Rows are points. Each copy is the shape, with its points in the same order, turned, moved and blurred by noise. Say if it was mirrored as well.

Shape (6 x 2):
0: -0.012  0.037
1: -0.050 -0.011
2: -0.050 -0.049
3:  0.021  0.011
4: -0.029  0.003
5:  0.044 -0.002
Copy 1 (6 x 2):
0: -0.017  0.028
1: -0.036 -0.022
2: -0.029 -0.057
3:  0.027  0.022
4: -0.023 -0.006
5:  0.047  0.016
Copy 1 is: only turned
Copy 2 (6 x 2):
0:  0.012  0.041
1: -0.051  0.018
2: -0.062 -0.023
3:  0.031  0.006
4: -0.023  0.027
5:  0.048 -0.016
Copy 2 is: only turned
Copy 3, 6 rows:
0:  0.022  0.055
1: -0.042  0.036
2: -0.059  0.000
3:  0.033  0.016
4: -0.019  0.034
5:  0.044 -0.006
Copy 3 is: only turned

Shape (7 x 4):
0:  0.016  0.056  0.048  0.001
1:  0.029  0.032  0.017 -0.036
2:  0.005 -0.032 -0.022 -0.019
3: -0.020  0.012 -0.001 -0.023
4: -0.055 -0.073  0.065 -0.030
5: -0.012 -0.025 -0.046 -0.008
6:  0.031  0.006  0.024 -0.005
Copy 1:
0:  0.045  0.063  0.033 -0.026
1:  0.018  0.030 -0.004 -0.043
2: -0.022 -0.018 -0.007  0.002
3: -0.019  0.035  0.005 -0.008
4: -0.090  0.013  0.079 -0.021
5: -0.031 -0.014 -0.013  0.027
6:  0.020  0.013  0.025 -0.022
Copy 1 is: only turned
Copy 2 (7 x 4):
0: -0.025  0.013  0.046 -0.053
1:  0.006 -0.004  0.006 -0.058
2:  0.019 -0.017 -0.029  0.014
3:  0.024  0.024  0.002 -0.008
4:  0.074 -0.031  0.064  0.052
5:  0.018  0.006 -0.045  0.028
6: -0.011 -0.020  0.010 -0.025
Copy 2 is: mirrored
